Every row gives one point. Two turns around zero, p and q, are shown by what they do to some points. Where does a point land after both, in the order given? Backwards means that the second turn is done in reverse. Each puzzle has new turns, and all numbers are rounded.

Turn p:
[-33 -35 -34] => [ 30 -31  40]
[ -7 -27  37] => [-38 -26   6]
[ 30  27 -20] => [ 14  42 -10]
[10 35 17] => [ -7  15 -36]
Turn q:
[ 19   2 -53] => [-50  13 -23]
[-16  10 -17] => [-20  -2  15]
[-23 -59  15] => [ 19 -60 -15]
[ 9 19 28] => [27 21 10]
[12 39 49] => [45 38 23]
[  0 -11 -22] => [-20  -9 -11]
Where do these land?
q, then p: [-10 -22   6] => [-7  0 24]
p, then q: [ 49 -32  -2] => [30  9 50]
p, then q: [-23 -29  -4] => [ 27 -21 -16]
q, then p backwards: [-34  -5  20] => [-24 -27 -18]
q, then p: [23 32 21] => [  1  29 -34]
q, then p: [ -5  56 -41] => [  7 -38 -58]

Turn p:
[-14  13  53 -16 -20 -35] => [ -4  11 -56  -1 -36 -23]
[-15 -24  -6   4   1  15] => [ 3 12  9 10  0 28]
[-42  24 -35  43  31 -13] => [-34  10  30  59  22 -21]
[ -8   1 -31  32 -11  -7] => [-15 -13  34  24 -11  -1]
[ -7   8 -30 -10 -11  29] => [ 31 -16  19  16  13   8]
[ 66 -35 -25 -48  18  20] => [ 12 -36   4 -66  41  40]
[ 20  13  74  -5 -10  -8] => [  8  33 -39 -41 -31 -31]
Turn q:
[-23 -12  54 -15 -15  18] => [  1 -32 -44 -36   7  -7]
[ -2 -26 -76   9 -17 -12] => [ 27  59  45   1 -15 -22]
[ 46 -27  35  22  -8  50] => [ 15 -35 -15  17  60 -40]
[-25  -2  -7  18  12 -29] => [-18  30   4 -16   1  23]
[ 27  59  46 -28  52 -10] => [-36 -67  -3  34 -10  54]
[  7  -4  16  -8 -23 -14] => [-18 -10  -3 -12  -8 -22]
[-20  38 -39  12 -14  -9] => [ -2  42  -7  26 -35   8]
[-10 -26 -28 -11  13   7] => [ 31  12  23 -15   1   6]
Where do these land?
q, then p: [ 47  -9 -11 -37 -14   2] => [-31  11 -20 -23 -43  13]
p, then q backwards: [ 19 -17   2 -20   6  27] => [-24 -25   2  -3  23   8]
q, then p: [-49 -25  34   8  41 -28] => [ 53   5 -20   8  54  22]
q, then p: [ 19  28   1 -16 -33 -14] => [-14  -9  -1  25 -42   7]
q, then p: [ 24   2 -32   6 -43  35] => [-47 -22  12 -14 -25 -33]
p, then q backwards: [-16   6  61  16  11  -1] => [-34   6 -23  29 -43  -8]
p, then q backwards: [ -4  -6   3  35  45 -40] => [ 17  10  16  41 -14 -49]
p, then q: [-15  58 -57  -2 -23  47] => [-52 -22  29   2  73 -14]
p, then q backwards: [-25 -37   0   9  11 -27] => [ -9  39   9  19  15 -26]

Turn p:
[ 35  38 -40 -37  19  22 -62 -10 -19] => [-13  22  21 -52  27  50 -41  21  41]
[ 12  19   2  18 -27  21  24   3   6] => [  6  15  -4 -14 -34   3  11   7 -29]
[ 59  -2 -41  23  12   2  15 -27  21] => [ 18  59  21  27  -1  44  -2   8 -13]
[  8  19 -12 -17  -3 -49  16  25  -4] => [ 13 -36   2  11  21  19 -19  17 -34]
[-25   3  -4  36  32  10  35  -3  -4] => [  3  10   1  29 -12 -28  28  40   4]
[-48 -44  38  50  17 -10  16  42 -57] => [ 38 -47 -52  39 -27 -56  17  14  39]
[ 23   6  23 -46   6   6  -8  12  24] => [ -2  13  -2 -31  37 -10 -23 -20 -22]
[-20  20  32   8   0 -48 -35  15  -7] => [ 29 -59  25 -13  14 -10   3  -9  12]
[-18 -40  21  -5  -9  -3  28 -47 -16] => [-21   1 -33  26   7   1  52 -28   6]
[-27 -19 -19 -29 -46  49 -28 -11  56] => [-71  23  23 -19 -32 -13 -25 -50  -4]
Turn q:
[-43 -29 -39  38  14 -10  -8 -18 -24] => [-10 -12  52 -28  -1 -33 -36 -29   3]
[ 39 -10  22 -15  66 -39  21  34 -45] => [ 11 -11 -23  63 -49 -53  25 -32 -14]
[  8  13  13  47 -27 -13 -20  -3  28] => [-24  23  31 -17  11  29  37  -4  -3]
[-42  46 -32  31   7 -19  -6  -2   3] => [-18  35  37   0  22 -12 -16 -16  47]
[ -2  15  45 -40 -13  38  18 -44  49] => [ 14  27 -20   8   7  43 -19  76 -27]
[ 25 -13  44 -13 -29  14  50  40   8] => [ -5  -1 -56   7  29 -11  38  19 -46]
[ 47 -17 -14 -31  -8 -30  14 -10  -9] => [ 61 -10 -15   4 -11   0  22 -17 -11]
[ 10  13  10  10  27  49 -20 -32 -44] => [-16 -49  27  46  -5  21 -30  11   0]
[-31 -14 -17 -40 -31  -8 -37  33   1] => [ -7   3 -47 -45  -8  15 -24 -29  23]
[ -9  -4 -31  13  -5  17 -11   1  33] => [ -5  -4  15 -37   5   0   3  21  26]
Where do these land?
p, then q: [ 12 -25  17   6 -20 -41  28 -28 -35] => [ 21 -44  34  -4  26 -32   6  24 -10]
q, then p: [ 47  29  61   5  15  25  17  14 -21] => [ 20   2 -16  45 -60 -17  16  40  13]
q, then p: [-24  -4  10 -23  17  -3  71   0   3] => [ 44 -35  19  11  16  30 -25  32  11]
p, then q: [ 18  28  16  33   0 -70 -21  18  70] => [ -9 -22   7  56 -38  31  25 -15 -78]
q, then p: [-12 -43 -21   1  40  35 -51 -13  32] => [-26 -32 -22 -21 -15 -18 -39 -64 -18]
q, then p: [ -1 -13 -14   9  -4 -23  15   3 -62] => [ 14   6   6  23  21  28  41 -20  31]
p, then q: [-24  24  17   6 -20  26  35  -3  24] => [ 12  17 -23  11  30 -13 -19 -40 -16]
p, then q: [  3 -33 -52 -20 -23  13  25  -5   1] => [-38 -10  28 -17  33  10 -31  -8  27]
p, then q: [ -1  45  12 -33 -16  -4   5  -9 -24] => [ 12 -25 -41  -2  -9 -26 -31   8   0]
p, then q: [ -5  22 -35  24  15  11 -70  -3   0] => [-30  29 -34 -17 -21  43  19  40 -13]
q, then p: [-13 -30 -12  -8  -5  30 -53  26  12] => [-62  -6 -10   2  -4  -8 -27 -33  -1]

Turn p:
[-4 23 -3  5 -2 18  7 21  2 17  9 -4] => [  6  -5  -4   5   8  -7 -31  -2 -14 -18  -8   3]
[ -9  12   5 -23  17 -24  -8   3  -7 -27   1   3] => [-13  -9  -7   6  -1  -2  13  20   0  30 -26   1]
[ 13  24  10 -14 -12 -11  10  16   1  35  -5 -10] => [ 14   4 -12  13  36 -12 -20  19 -10  -4  14  -3]
[ -2 -29   0  -1  -3  28   1 -16   7  -3  -5 -14] => [-23  -1   1 -17 -11  10   8 -17  -1 -15  23  -7]
[  8  25  -2  -8  -3  -1 -13 -13   3  18   7   9] => [  9  17 -15  -9  12  -6  -5  17   6 -10  -8  15]
[-11  -2  -4  -4 -13 -35  -9   0   3 -24  18  -5] => [-15   4   8  23  -4 -21  15   1  16  23 -10  13]
[  8 -22 -11  -2  -9  18 -10   1 -12   5  -1  10] => [ -5  18   7  -1   1  27   2 -15  -3  -9   5   2]
[  1  -3 -11  10  -3  11  -1  -9  -3 -14 -26   0] => [  5  -2  -7 -19  -6  10   0 -23   5  13   4  -4]
[  4  -7  -5  -7  10 -28  -6   5  22 -30   9  11] => [-13  -5  14  11  -9  -2   7  14  33  21 -17  -6]
[-10 -20 -11  18   8  13  -8   0  -1  25  -4  -7] => [  8   3 -13  10 -15  11   3 -18  -3 -26  12  -8]
[-12 -14  24   2 -15  26  17 -14  -1  12 -28  19] => [ 12 -16   4 -23  -6  24  -3  -1 -14  -2  39  17]
[  7  19  -6   5   7   2  28   3 -11  25  10  -4] => [ 21 -11   3   1  25 -12  -3   0 -14 -23  -8  -4]
[  8  -6  14  19  18 -17  -8   5  -4 -39  14  -8] => [ -6   4  22   2 -28 -18  12   4  -1  22 -19 -21]
Turn q:
[-12 -10  10 -15  44   7   4 -27  18  11  -4  -9] => [  1   3 -32   2  19   6 -40   5 -20  15  -2 -11]
[ 76  -9   0 -16 -12  10  -2  16   6   4  -5  -5] => [  1  -6 -22 -31  22   5  41  21  33  12 -21  31]
[  4   0  -3 -17  -2   1 -11 -48  -9   1 -38   4] => [-22  22 -27 -28 -21  -6  -7  -2  -6  11 -18 -28]
[  1 -10  -2  -2 -11   5  -3 -38  -3  -9   4  -9] => [-26  13  -9 -22  -3   4 -15 -10   5  -8   7  -4]
[ -5   8 -11  18  -6   5   5   7  19   1  -8   6] => [ -7  -9   6  16   5   2  14   2   6   5   9 -19]
[ -4  -6  11   6  -7   9   6  20  -8 -22   9  -5] => [  9  -3  13   8  -1 -10  -7   7  21 -17   7  11]
[-14  16   9   3 -15  -2   7  10  17  12   0   6] => [-10   1  15  27   8  -6   8  -8  -4   7  -8  -3]
[  3  13   8  15   4   2 -14   5 -30  -7  12   4] => [ 22  24  14  -5 -10   6   6   5  -1 -14  10   6]
[ -9  -6  -4   4  -1   6  15   7 -17   6  12  12] => [ 15  -8  16  -3   6   3  -3 -11  -2 -17  -5  -6]
[ -4  24 -11   1  -2  -8   2  17 -22 -10  10  -3] => [ 18   2  30  -2 -18   6   3  -1   4   7   6   8]
[-12  -8  -2   9  -8  -8   8   4   6  17 -10 -13] => [-17 -15   6  12  -2   6   0   8 -12  -7  -9  -4]
[-11  -6   4   3  13 -30   9  15  14  -1   7   7] => [ 10 -20  -9  28  -8   8  -3 -12  -8   1   3  11]
[-13  -5  -6  -9   5   2 -26  12   9  -4   9   6] => [  7  -4  -2   1   2 -24   2  -1 -15   5  21   7]
Where do these land?
q, then p: [  6 -21   0  29  11  11  12 -11 -11  -7   8  15] => [-30   0   7 -21  -5  -9  -4 -11   8   0 -18 -17]
p, then q: [ 16   6  39  13 -10  11 -24  20  -6  12  -8 -19] => [  6  22  36 -14 -14   7  16   6 -17   5   9  29]
p, then q: [-12   5  13 -14  -4  -5  15 -33  13 -31   7  -6] => [  1 -28  -5  17   0 -14 -12 -29 -15  -4 -23   7]
q, then p: [  6 -13   1  -4   8  15  10  -1   0   5 -12 -18] => [-11  -2 -12  14  -6  16 -11  -1   1   7  -3 -14]
q, then p backwards: [-13  19  -9  -3  10   2   6  -5  -5  -7 -20   2] => [ 12  -1  10  14  11  -6  -8  17   4 -14 -10  -2]
p, then q backwards: [ 2 22 -4 10  6 -7 10  3 14 15  4 -5] => [ -7 -18  10  -8  10  16   6  13  -3 -10  -5   8]
q, then p: [  1 -26  -3 -19  21 -17   2  39  -9  12  -9 -19] => [  8  18  24  19   3  45   2 -11   1  16   9 -14]
q, then p backwards: [ 18   6   7   5  15   6 -17   6  10  17   5   5] => [  5   5   5 -15  -4 -15  -3  -9 -22  15  -8   2]
q, then p: [  1   8   2   2 -33  -5  -5   2   0  10   0  40] => [ 14 -26   5 -21  12 -24  24  -2   3   9  12   3]
q, then p: [-13   0   4 -10   1   4  -7 -13   0  16  37  11] => [  6   7  -7 -19  -5   1  28  17 -11  -2 -22   6]
q, then p: [ 22  11 -22   0  -8 -13  -2 -15 -13 -14   8 -13] => [-20  -5   2  -8  14   8 -13  12  -1 -16  11  26]
p, then q: [ -7  -1 -12 -14  -6   1  16  25   9 -24  -4  -6] => [-11   2 -16   6   5  -6 -11   9 -30 -18   5 -10]
q, then p: [-27 -16 -15   6 -12  -4 -16 -16  -1  -3 -15  12] => [-18   2  -1  13   5 -23  23 -18  -8  13   2  13]

Turn p:
[ 28 -10   6  25  10 -10  -3   0  -1 -18  14  76  69  -1] => [-40  30   3 -70  41 -10  20  -7 -50  19 -17  -7   0  -1]
[-11  17  13  44   9  -4   8 -11   5  20   7 -14 -17   3] => [ 28  -4  26   8 -11  14   8   0   2   6 -17 -24 -31  -4]
[ -7 -16  -8  48  10  18  -2   8   4 -36  -1  35 -16  12] => [-32  -5  10  -3   7  37 -12  13 -20  25 -32 -30  10 -10]
[  0  17   7   0 -23 -16 -23 -12  54  14  13 -14 -12  20] => [ -4  -8  45  -3 -15   5  -7  17  11 -34  15   6 -25  31]
[ 46  10  13  -3   5 -15 -20  18   6  -7   7  25   1  18] => [-11  32   3 -17   2  -2   3   1 -24 -30  -8 -16  18  29]
[-11 -16   6   8   7 -13 -36  -3   9  -1 -15  -3 -10 -17] => [ -6  -4  -6  -8 -26  11 -32 -13  -4   8   0   3 -15  15]
[ -1  17   8  16   5  44   0   2   1  -8  14   1  -8 -14] => [ -4  10   7   7  -5  36  24  -3   8  17  15 -18   5  -9]
[ -8 -11  -4  -3 -15 -14  16  -6   3  11  -3 -20 -19 -19] => [ 13 -19  -6  26 -14  -8   1   7  -3   5   0  19 -16   4]
[-11  10  14 -23   8   9  16 -17 -24  10  -8  17 -19 -11] => [ 20   0 -22  -8 -16  -6  20  11  24  20 -10   4  17   1]
[-11  11  14 -19  16   6   9 -10  -6  10  11 -19   2  13] => [ 14  14   1   5   4 -11   6  -1  37  -5   2   0  -6  -7]
[-19  17  -3 -14   5   0  15  23   0   7  14 -12  -6  -5] => [ -2   0  -1  17 -18 -18  14   4  13  -9  11  -9  -2 -23]
[ 18  10 -10   8  -2  -2   2  -2   0 -24  18 -20 -13   2] => [  5  12  -5  21  10  20  -3  20  -9 -17   8  -7  -7  -3]
[-11 -26  -1 -18  13  -2  19  -7 -16  -3   3  -8  23  -9] => [ -4   8 -21   5  18 -20  -2  -9  11  18  -4  22  -7 -17]
[  4 -31   6 -19 -37 -10  17  16 -21   6   0 -10  52  11] => [-14 -17 -14   6  50 -49   6 -24  -7   1  16  11  -1  10]
[  9 -23 -40 -18  -9  25   6  16   0  21 -12 -17  -4  10] => [ -5 -25   1  26   8   6   1 -26   4 -21   0  29  29 -14]
[  0   7  -1 -20   2 -14  11  -6   5   6 -73  -8 -13 -13] => [ 40 -10   7   3 -27 -23 -33   2  -8  21   6  24  36   6]
[-15  16 -21 -11  -3  -3 -34  -8 -19  -7  11  -9  -8   1] => [  3 -13 -26 -15  -7  17 -14   6  16 -25  16  -8  -6 -10]
Turn q:
[ -5  31  -4  13  -7   4  17 -13   4  20   7   6 -22  11] => [ -3  11  -2  15  17 -18 -22   3   2  11   6  19  27   8]
[ 38   0   9  24  -4 -34  -6   6 -40  -5  -7  15   7  -6] => [  5  10   8  19   6 -26  13  31  10 -20 -36 -29 -18   6]
[ -1  -8   9   1  25 -14  -3  -2 -20 -16  -5  45   9  -5] => [  2  -2  35   7   6   1 -15   7  -1 -15  -7 -35 -13 -22]
[-13   8   1   7 -14  34  23  10  16 -15  40  -5  -3 -11] => [ 16  15 -10 -28   0  26 -12  12 -24   8   1  16  36   0]
[-33   2 -17  29  -4  -8  -6  11   8   2  18 -21   8  11] => [ 12  -6 -24   1  14 -12  14  -2 -39  -8  21   9   9  -4]
[  2  15 -17   5 -23  11   2 -14 -11  17  14  -4  26   5] => [  4   2  17   1  13  -6  11   4 -21   5  -9  30   2  26]
[  2  -7 -36  -5 -12 -15  -6  39  -8  13  23  -2  -2   6] => [  8  33  -6  17 -13   2  24  21 -20  -8  27   9 -13   5]
[ 16 -28  10 -10  16 -24   2 -22 -38 -11 -20   6  -6 -12] => [ -4  -9  13  10   0   0   2  -3  21  -2 -14 -53 -22  19]
[ -3 -20 -17   1  -6  14  -9   2  10 -18 -10   2 -13  22] => [ 15   5 -17  -5  14  16  -8  -9   7   2  14   7 -26  -7]
[ -9  11  23 -19   7  40   5  11  53  -4 -17 -14   7  27] => [ -2  -8 -13 -39 -21   2 -22 -36  14   4   7  44   5 -28]
[ 24 -39   4  -4  23 -41 -19 -10  17  -7   1  -8 -14 -10] => [-37  -4 -17 -13   5   0  21  11  22  -4  15 -42 -23  -6]
[ 20  19   5   1  12   4 -42 -14  -3  17 -14   2   4 -23] => [-11 -27  22  14   7  -4  30  10  31   3 -10  10   6 -12]
[  0  -8 -17  22  12   9   4  18 -10  29  13 -20  -4   1] => [ 12  20  -8   5   7  -8  29  -9  -2 -19  18   4  21  12]
[-17  22 -19 -13  -2  26  34   9  39 -21 -39  17  26   0] => [ -5 -19   3  -3 -19  28 -52 -18  -9 -33  -2  43  -5  -7]
[ -8 -15  40 -18  -7 -24  -9 -18 -30 -26 -21  -4 -25 -32] => [ -1 -27 -10  18 -17  10  -3   0  15  33 -30 -56  -5  -1]
[-15  -2  14  -9 -24  18  17   2  15  16  -2  19  12   3] => [-11  17   9  -1  -5  11 -15 -24 -18  10 -18  21   6  -8]
[  0  18  14 -27   5   1  -5 -13  -2   9  22 -34 -10  14] => [  1  -8   0 -19 -17 -23   7   1   9  36  18   5  14  16]
Where do these land?
q, then p backwards: [-17   9  -7 -28  24  -9 -18  19  14  18   2   1  21  40] => [-17  16  -6 -10  -3 -11   1  16  30  22  -3 -15  36 -33]
p, then q: [  8  37 -14   5 -13  19   3   4   1  19  25   7  -8 -13] => [ 11  19  -9 -24 -14  21 -19   5  -8  -3 -16  -6  17  25]
q, then p: [-13 -13 -12   7  -4  -8  25 -29 -18 -21 -33 -21 -19 -15] => [ -2 -10  16  12  28  34 -36 -17  11 -19 -17   8  -1  -4]
p, then q backwards: [  5   2 -14   4  -5 -36   4 -26   7   0  -5  37 -16  33] => [ 31  23  11  20  -9   1  13 -11  -5 -32  14   1  35 -13]
q, then p: [ 28  -3  31  19 -22  13 -20 -18   0   4  -4   9 -29  20] => [ 20  12  30 -13 -43  -8  -9  -9 -11  -6  -8  26   8 -14]
q, then p backwards: [ -4 -15  28  -1  -3  11  15   6 -16  -2  21  -6  14  26] => [ 12  13  19  13  23 -17  -4  -1  -9  15 -18  18  20  -4]
p, then q: [-18 -17 -17 -23   4   7 -12  -4  17   8   5  -3  25 -19] => [-20   3  19  10  13  23 -13   6 -17  22  10  -9   6 -16]
p, then q: [  3  33  -8  13  36 -24 -18 -15  -8 -27   4 -16   7 -14] => [ 19  -7   1  12 -21  12  19  44  28  17   5  19  14   2]
q, then p: [ 28   0 -15 -27 -16 -14   1 -18  13 -25 -36   6  28  -4] => [-27 -30   4  16 -24  15 -23   9  20  11 -19 -10  24  24]
q, then p backwards: [-15  20  27  -4   5  -9  19 -12 -34  29  16  -3 -14 -23] => [  8   1  29   0  -2  14  21  36   3  -5 -36  15 -18  15]
p, then q: [-17  -1  -3  22 -20  11  -8   8  24 -11 -16  16   6 -21] => [  8  19  10   3  -3   2  24 -26 -17  28  -5 -11  10   2]
q, then p: [  4  -8 -11  16 -17   2 -19  34   3  -4   9 -12 -19 -10] => [  2  -2   4  12   1   9  24   5 -29  -5   6   2  16 -31]
q, then p: [ -5 -20 -15  28 -12  -4  37  -5  11  30  -6   0  11 -14] => [ 11  -1  -2 -24  25  10 -23  17  18  13  -3 -21   7 -34]
p, then q: [ -8 -16  31 -24  14  25  14  28  15  14  25 -10   1   6] => [-27 -16 -22   0  19 -20 -31  -6 -28  -2  -2  10  26  -6]
q, then p: [ 21  -7  -1  -7  31  15 -21  27 -28 -31  -6  -5  -6   8] => [ -7  24  11  39  -3   8  10  15 -21 -14  19  18   8  28]
